Every row gives one point. Before rounding, the points of a table are all equally far from one centre. They may lie mostly on one side of it. Write the centre, to within rounding.
(in the rows, 128 means zero)

Points:
[[107 124]
 [237  92]
 [137  75]
 [125  85]
 [114 101]]
Centre: [179 134]

Points (13 x 8):
[[175  46  81  80  98 153 183 100]
 [200 143  36  80  85 113 166 116]
 [183  72  64  77  78 152 121  95]
 [184 108 118  49  96 107 127 122]
 [207  87  65 123 142 197 120 162]
 [133 145 170 115  90 150  99 124]
 [206 152  50  85 174  98 126 124]
 [162 138  61  51 137 131  94 161]
 [121 165  47 180  79 112 108  94]
 [195  61  52  69 129 133 178 115]
 [117 221 102 113 105 119 132 121]
 [197 123  44 185 146 121 180 173]
 [172 139  77  69  80  72 154 113]]
Centre: [139 122  87 129 135 138 149 119]

Points, 21 rows:
[[133 157 174 177 157 111 143 159 167 135 213 118  58 159]
 [145 125 149 123 175  84 149 165 195 138 219  77  42 127]
 [137 175 146 141  96  93 118 170 177 164 214  75  58 167]
 [149 129 155 177 139 120 152 195 165 152 200  81  33 141]
 [149 135 147 145 121 110 179 182 218 194 191 105  66 145]
 [185 150 133 153 120  51 164 204 166 129 159  62  76 129]
 [143 116 185 111  77  88 153 138 148 127 228 128  39 147]
 [146 163 155 164 121  78 130 169 149 134 217  72  79 184]
 [150 135 161 146 136  65 201 199 160 163 208  71  93 151]
 [138 144 139 161 138  91 195 199 118 141 188 144  58 174]
 [131 172 143 135 164 126 124 197 160 147 219 115  56 175]
 [165 156 153 150 170  86 104 183 165 151 196 114  91 130]
 [172 181 142 139  95 101 159 183 198 174 220  90  72 138]
 [149 159 162 122 127 129 166 177 159 137 206  70  30 201]
 [183 152 166 156 119  92 161 235 174 104 184  95  63 144]
 [144 136 154 138 124  68 157 171 139 145 213  44  46 157]
 [199 141 135 119 165  64 147 189 129 142 155  82 126 138]
 [145 156 168 149 127  70 122 172 180 124 196  79  43 169]
 [168 160 165 135 124  91 134 163 204 136 206  66  38 136]
 [157 134 133 146 124  98 158 141 176 121 236 126  24 151]
 [152 153 179 120 159  91 119 140 134 180 181  77  84 150]]
Centre: [131 137 132 106 114 125 163 163 156 114 170 101  98 130]

Points, 31 rows:
[[159 103 182 156 197 174 191 178 151 150 134  57 151 179 163 138 142 157
  111 214 108 180 123 140]
 [162 150 210 155 181  93 189 189 113 110 129  77 173 127 225 168 137 169
  129 169 110 144  80 136]
 [126 145 242 147 180 116 185 138 156  97 149  62 116 163 214 167 143 131
  101 151 105 139 102 138]
 [127 179 206 141 206 121 173 156 209 116 145 124  95 115 172 134 110 175
  131 227 111 181  73 187]
 [ 87 136 182 160 158 133 134 179 160  50 122  52 162 144 158 108 155 166
  148 176 117 146  67 137]
 [109 163 228 154 162  81 202 138 126  79 173  90 116 120 188 169 138 147
  126 173 111 192  84 158]
 [149 151 221 122 168 147 184 169 176  94 131  50 146 157 207 158 128 135
  149 139 111 179  92 136]
 [161 141 200 147 149 108 170 147 128  58 110  75 107 138 191 170 123 162
  144 211  97 169  24 173]
 [123 156 207 150 195 155 227 193 146  96 168  46 113 125 203 147 146 122
  143 170  90 159  79 110]
 [135 128 208 149 152 112 172 146 206  85 112  87 139 187 183 116 168 115
  163 185  59 139  80 157]
 [118 142 189 131 185 121 178 166 206  86  63  97 142 191 152 140 171 149
  147 168  85 189  78  90]
 [132 168 223 115 212 133 195 199 153  77 132  99 124 173 143 155 144 192
  139 163  88 186  52 125]
 [159 128 231 151 132  97 210 238 144  88 157 108 133 176 186 123 157 177
   97 141 109 110 100 157]
 [111 145 175 132 186 171 166 123 146  93 139  54 126 118 135 111 116 164
  183 164 116 126  38 120]
 [165 172 232 169 202 118 166 186 138  82  87  97 100 184 229 140 176 140
  114 164 118 126 120 136]
 [176 155 166 174 168 139 198 149 197  90 118  83 116 164 238 149 111 129
  158 176  99 180  71 185]
 [129 142 189 159 165  67 208 119 202  86 129  52 113 167 170 166 139 155
  113 133 103 167 114 149]
 [123 144 167 145 180 182 184 192 129  96 142  84 103 113 148 157 124 201
   88 234 154 128  66 161]
 [ 78 129 180 145 184 149 214 157 179 124  99  75 130 136 219 175 166 115
  144 175  89 142  73 186]
 [132 143 162 144 163 114 214 225 117  62 116  67 109 188 186 169 158 175
  131 142  99 177  22 116]
 [202 175 167 158 200 109 225 137 175 111 119  51 101 128 219 159 165 151
  111 170 108 159 108 170]
 [122 140 180 156 140 122 183 147 143 126 142  26  92 141 188 198 155 135
  168 167 131 168  48 142]
 [134 160 197 124 224 101 177 175 167  89 139  50 127 151 191 166 172 158
  136 168  85 170 100 193]
 [114  96 143 156 239 126 205 178 168  98 110  56 139 189 171 150 167 174
  132 191 146 185  65 143]
 [132 188 226 137 186  85 196 168 156 105 121 111 159 135 158 141 140 110
  133 188 112 206  47 156]
 [127 163 224 137 188  96 186 140 154  62  99  55  90 181 192 138 171 120
  132 168 102 196  97 146]
 [160 173 189 154 186  80 209 158 195  87  86 106 138 178 162 139 196 168
  144 118  61 176  88 154]
 [145 159 151 156 169 110 163 115 172 114  99  90 105 154 186 208 170 164
   68 126 152 191  79 184]
 [127 169 197 108 146  76 192 191 190  93 107 115  97 152 217 154 120 160
  114 171  99 178 145  88]
 [134 112 197 146 191 175 195 128 189  82 131 120 101 149 220 139  95 119
  136 212  78 156 106 140]
 [164 122 183 176 175 108 207 153 157  72  84  48 131 138 196 160 166 141
  128 233 128 155  86 143]]
Centre: [145 117 144 145 171 118 176 179 141 116 115 131  81 126 156 118 150 136
 125 147 119 154  89 145]

Points, 28 rows:
[[100 165 131 133 108 142 141 106 119 181 143 186 146 134  99  83  80 145
   87 104 113 123 149 171]
 [ 94 132  87 162 114 228 125 130  86 110 119 146 172 140  75 121  90 157
  143 126 120 100 162 114]
 [141 160 114 149 123 184 146 136 116 119 144 162 174 150  60 100 104 119
  119  79  76  98 168 179]
 [ 96 192  87 144 112 158 123 116 135 130 108 192 195 172  71  92  69 128
  141 103  98 115 107 163]
 [124 202 107 153  90 155 136 158 134 112 159 172 171 182  71 109  77 169
  100 123  97  64 127 157]
 [122 198 122 108 153 165 132 141  90 154 164 162 159 150  84 135 135 115
  133  91  96  96 136 139]
 [121 218  98 105  80 185 154 144 123 141 128 204 169 167  41 129 108 119
  119 129 117  85 139 145]
 [135 178 106 122  97 157 180 144 134 147 146 164 178 159  94 114  63 156
  147 123 116  94 132 127]
 [155 170 159 140  91 240 147 143  65  76 165 200 155 154  61 110 127 107
  110 104 109 111  92 136]
 [110 181 141 137 112 189 151 129 112 107 116 148 170 166  54 111  73 154
  105  92  46  72 128 161]
 [ 83 190  86 159 112 153 111 134  97 143 153 161 167 150  68  89  61 130
  122  95  82 118 138 175]
 [126 190  98 172  94 159 187 150 121  71 140 148 172 173  62 144 157 135
  114 147 105 140 154 207]
 [133 189 108 161 125 172 178 142  68 125 126 152 157 165  95  92 110 179
  111 125  99  75 143 163]
 [139 191 101 175  78 184 124 159 171 118 155 175 184 150  90 111  92 135
  129  99  91 105 142 144]
 [116 198 131 131  82 171 164 152  86 129 160 159 165 192  65 140  72 158
  122 112 112 151 164 148]
 [131 179 123 152  65 201 156 153 117 151 152 158 160 131  78  83 102 145
  114  92  69  92 162 148]
 [151 196 156 146 119 205 155 137 122 129 137 190 149 164  47 120  65 140
  132 138  62 118 133 158]
 [128 186 139 144  89 161 104 136 159 125 162 163 189 167 118  88 109 160
  157 135  88  76 130 155]
 [ 87 180 124 108 133 173 119 186  96 100 146 166 166 137  36  80  79 110
  117  82  67 108 129 163]
 [105 196 105 137 119 148 153 178  91 134 146 219 174 136  78 114  86 111
  116 125  91  71 118 157]
 [120 145  99 185  97 123 156 126 126 125 134 184 175 130  95 108 100 169
  121  90 109  85 135 165]
 [ 89 222  81 119 100 220 153 126 107 149 127 142 133 129  72 111 114 121
  165  83 119 110 100 162]
 [123 174 124 143 110 177 134 176 133 169 161 174 161 162 118 163  95 113
  142 145 116 127 153 155]
 [122 175  92 142 128 168 129 135 113 106 162 188 179 150   7  94 105 145
  137 161 129  94 117 135]
 [123 186  98 107 120 190 107 138 100 140 137 211 128 176  48 131  88 132
  147  83 120 139 132 182]
 [104 207 115 131 132 159 163 154  44 123 136 166 163 120  43 116 124 172
  156 157 110 123 159 152]
 [ 78 180 128 138  98 192 177  94  94 115 150 187 195 162  97 141 115 162
  141 109  92 107 157 174]
 [111 182 123 166 116 159 154 160 146 119 125 170 175 120  36 107  94 165
  107  96 112  77 132 180]]
Centre: [106 162 122 118  86 172 126 141 109  88 125 160 133 125  93 120 121 141
 116 144 101 137 102 159]

Points:
[[118 163  96 157  69 143 120  55 109  89 184 141 106 157 151 168  95  89
  103 171 131 203 131 125]
 [188 114  75 120  65 150 139  72 125 105 197 110  72 173 132 149 164 145
  117 163  78 186 115 101]
 [112 200  69 193 104 118 131 103 176 117 161 143 134 230 139 155  85 110
  113 173 107 188 118 128]
 [ 90 162  62 116  66 112  99  88 170 113 186 133  81 209 157 116 103 121
  131 173  88 211 124  73]
 [157 190  91 100  63 115 180  57 105 122 178 110 130 164 154 189 144 109
  120 149  61 178 101 135]
 [132 174  90 126  61 119 142  94 149 135 153 153  96 208 130 150  97  68
  136 146  79 247 123 160]
 [184 193  58 157  98  96 156  93 148  99 191 102 111 164 112 139  96  98
   97 164  96 234 119 102]
 [139 179 111 183  77 127  99 106 147  87 195 126 113 177 118 152 115 107
   82 165 134 218 120 128]
 [177 176 108 120  81 105 180 118 130 151 162 108  61 200  68 122 139  77
  161 196 117 220 110 144]
 [139 193  93 146  70  91 132  85 157  91 178 139  72 188 119 150 140 108
  121 142 105 249 160 153]
 [179 189  83 147  55 129 158  93 151  90 177 152 104 212 163 157  85 121
   95 160  77 206 111 135]
 [100 124 115 158  66 124 124  73 147 102 197 146  97 162 101 196 125 128
   74 127  88 144 128 108]
 [146 195  95 144  78 107 137 105 148  41 172 133  78 172 139 138 152 124
  111 166 129 241  98 125]
 [ 76 189  66 108  57 114 113 133 134  90 179 154 105 163 171 159 118  87
   84 116  80 174 114 128]
 [116 146  94 164 115  92 130 106 198 102 140 132  79 175 132 189 103 131
   72 146  59 200 129 108]
 [160 185 117 134  80 102 131  70 112  93 183 127 124 229 127 145  97  99
   74 184 123 209 109 117]
 [122 217  62 152  74 111 163 112 140 102 218 123  82 202 154 147 111 136
   88 186 115 195  95  97]
 [109 191  39 161  82 139 136  69 130  80 174 141  90 172 126 174 132 107
  108 195 106 211 113 123]
 [138 168  47 118  74 134 118  96 152  64 174 120  71 209 143 147  81 129
  136 181  69 188 168 158]
 [118 154  66 159  26  82 151  89 178 141 193 140  91 202 122 116 103 127
   84 181 145 213 114 113]
 [158 145 101 146  32  99 113  95 154  70 173 144 109 217 120 154 121 183
   77 178  99 193 128 113]
 [109 176 104 139  58 133 147  61 139 106 153 134  81 197  77 208 102 119
   75 139  96 220 112  91]
 [151 187  41 174  70 136 155  71 135 104 176 126  39 185 116 156 142 127
  120 117 126 226 150 105]
 [142 154  39 192  69 117 141  98 128 115 165 113  99 214  97 139 165 152
   94 179  89 202  89 165]
 [101 210  99 143  68  75 159  57 154  84 152  79  92 199 114 174  95 108
   92 182 114 214 116 110]
 [127 159  56 133  63 130 149  65 133  36 168  92 102 195 101 148 108 132
  106 157  79 216  87 114]
 [ 98 141  62 161  51  95 144  99 160  86 114 125 103 205 132 134 137 118
   95 118  37 182 159 114]
 [114 178  97 143  72 112 146  86 140  98 134 170  60 235 141 176 120 142
   64 185 112 202 129  81]]
Centre: [135 171  83 114  85 104 138 110 125 129 122 124  85 167 106 128 106 145
 124 138 123 148 110 125]

Points, 29 rows:
[[176 104  60 130  64 177  80 168 159 176 135 157 104 108 107 116 211 139
   72 197  85  51 163 103]
 [111 117  77 145  54 172  23 160 152 208 145 146 120 123  78  95 212 122
  118 148 121  62 149 117]
 [131  98 111 118  50 197  43 129 112 103 201 171  95 143  68 145 139 111
  128 164 134  58 110 121]
 [119 100  84 135  69 190  52 178 146  61 138 209 122 170 119  97 183 117
  114 189 147  61 140 108]
 [136 126  79 154 106 153 108 200 140 105  99 224 148  89 105 115 220  82
  108 216 130  91 109  98]
 [127 120  79 106  54 172  73 152 144  72 149 201  90  96  97 110 226 136
  107 193 112  92 198 147]
 [137 109  87 190  99 115  52 171 155 105 161 184 106 157  88 113 193  97
  138 192  88  30 173 107]
 [112 121  94  94  73 143  87 144 184 149 165 242 116  90  79 162 175  64
   91 217 101 109 161 155]
 [138 102  85 173  42 169 100 159 113 125  96 234 146 117  82 109 173 110
  136 122  54  50 157 129]
 [ 80 112 110 119 105 182  40 190 190 158 133 178 121 118 102 122 229  62
  133 162 160  83 177 167]
 [131 101  49 129  84 144  71 110 159 118  99 172 160 111  70  74 194  90
  139 161 109  62 126  75]
 [107  81  78 118  79 164 101 147 112  66 154 206  76 128  68  96 158  82
   72 191 123  78 104 123]
 [119  83 102 110 119 214 132 134 143 137 124 230 109 122  72 123 183  76
   94 223  70  68 131 136]
 [168  84  55 109  53 136  63 180 140 120 113 167 130 124  83  89 159  50
  122 180  57  39 152 116]
 [124 106  83 183  86 193 104 142 159 150 124 184 148 110 102 141 187  50
  125 124  65  38 143 145]
 [143 159 120 106  74 186 130 119 173 151 157 232  81 133 129  71 174  96
  121 199  86  80 125 128]
 [109  91  79 114  90 149  55 180 167 125 138 226 164  96  66 107 156  50
  146 199  99 100 181 107]
 [129 112 117 159  85 206  98 162 150 127 102 185 115 173  52 124 178  67
  144 219  92 116 134 143]
 [129 100  88 186  85 156  69 179 130  98 100 169 117 162 117 100 194  47
  118 179 124  85 159 113]
 [117  98  67 133 129 207  93 153 177 103 154 196 138 109  64 158 176  85
   81 175  96  96 171 102]
 [144 105  60 144  88 160 118 198 158 124 161 149 102 140 117 101 206  45
  147 226 118 105 137 135]
 [102  98  90 131  72 179  64 168 187 135 194 176 193 131 124 137 211  99
   90 217  74  37 188 110]
 [126 102 138 107  52 164  60 138 175 112 105 198 173 124  83 141 212  64
  150 164  78 113 163  70]
 [114 129  91 151  76 168 127 167 157  73 110 177 128 149  63 147 197  74
  138 185  76  61 174  96]
 [108 136  30 128  77 159  45 123 152 116 118 185 148 142  52 107 169  79
   97 188  93  99 144 168]
 [135 119  92 121  75 178  61 171 156 172 146 234 109 131  96 119 228  80
  103 159 135  77 177 114]
 [112 117  67 108 146 118  65 127 221  94 159 191 114  93  66 110 178  79
  126 181 102  38 113 162]
 [114  86  41 118 116 135 132 139 179  82 132 190 139  82 109 159 186  84
  141 163 106  92 162  90]
 [136  94  72  92  96 157  81 145 160  88 172 203 143 119  58 106 203  44
  104 181  82  60 210 148]]
Centre: [124 103 147  95 110 117 111 171 133 134 150 152 168 133 106 110 169 138
 108 152 100  90 129 162]

Points:
[[164 140 171 126 161  18 145 152 144  73 132  97  78 150 135  87 127 152
  112 107 174 139 147 138]
 [189 129 178 144 148  30 124 124 157 102 171 126  62 144 146 122 153 125
  108  74 156 161 116 105]
 [167 129 182 114 168  47 135 111 182  51 174 112  85 139 184 124 115 126
  114 117 152 112 144 118]
 [152 148 198 128 183  29  99 130 156  85 112 120  67 133 178 122 127 124
  111  96 147 152 140 131]
 [148 150 208 123 168   9 100  96 162  92 149 121  82 133 183 138 132 125
  108 128 140 140 111  99]
 [175 189 176 132 144  37 139 133 188  84 158 106  81 154 151 127 100 133
  134  81 149 126 142 117]
 [178 118 162 124 185  19 130 145 160  91 137 134  42 170 160 129 118 136
  138 104 155 147 128 102]
 [156 151 180 109 169  21 114 121 172  95 134 102  70 147 188 134 119 114
  128 120 160 139 165  77]
 [161 117 189 113 136  37 128 131 183  99 129 119  54 155 186 106 102 140
  120 100 153 129 146 101]
 [137 123 199 164 140  25 103 156 151 110 163 135  37 131 162 141 140 139
  116  90 146 126 135  97]
 [159 114 199 143 153  37 136 134 190  80 153 121  52 153 138 123 103 130
   96  94 146 132 116  84]
 [163 121 170 119 176  15 166 124 142  91 149 120  55 152 159 126 147 116
  104 120 145 133 145 121]
 [176 138 210 149 156  29 136 141 168 113 133 116  73 140 145 135 131  91
  112 105 135 137 137  80]
 [161 143 182 143 169  32 135 105 162  89 147  95  64 155 159 103 119 111
  103 128 132  97 146  80]
 [174 153 171 149 148  34 130 136 172  89 168 141  62 156 174 102  91 126
   93  80 141 148 135 109]
 [152 145 201 139 151  25  90 135 171 116 142 125  73 164 176 145 133 131
   85 103 151 135 157  78]
 [172 135 191 116 120  49 108 149 174 104 135 124  88 156 157 155 114 124
  139  52 126 124 136  94]
 [162 127 205 142 147  26 100 149 162  77 137 131  58 161 137 126 154 125
  133  91 132 114 141  92]
 [180 160 180 141 183  46 125 141 171  80 170 118  71 162 171 111 130 124
  107  91 141 135 119 101]
 [170 146 172  96 159  23 143 104 136  65 132 117  72 148 162 152 118 120
   88  93 126 131 148 126]
 [166 125 166 137 142  36 118 141 169 119 155 112  71 146 174 133 116  84
  100 108 166 118 120 151]
 [152 104 167 132 143  24 147 146 176  95 157 121  54 154 167 133  99 109
  108  87 152 109 141 121]
 [143 143 177 104 152  16 121 130 150  80 148 150  64 133 150 151 107 147
   99  60 151 160 133  91]
 [151 136 179 120 173  65 121 158 205  72 147 123  50 131 171 137 116 154
  101  95 139 121 142 107]
 [159 110 187 111 155  55  91 117 157  96 177 101  83 147 160 105 129 112
   83  88 160 140 128 118]
 [181 136 151 113 199   7 146 145 155  89 141  98  80 153 142 107 128 122
  116 109 148 135 143  91]
 [147 106 178 127 166  53 147 132 143 111 154 107  61 162 178 105 136 116
  101 103 157 115 130 115]
 [170 131 190 130 143  28  93 129 185  76 151 119 102 164 176 115 131 131
  112  64 131 138 150 109]
 [174 136 162 125 132  51 157 154 186 100 144 135  61 173 165 117 110 131
  109  92 144 117 158 130]
 [129 148 161 102 174  24 146 140 145  81 153 117  59 142 132 109 128  90
  120  97 121 127 109 115]]
Centre: [141 130 137 141 136  55 112 135 149  96 145 120 105 134 139 140 116 144
 119 132 125 144 134 106]
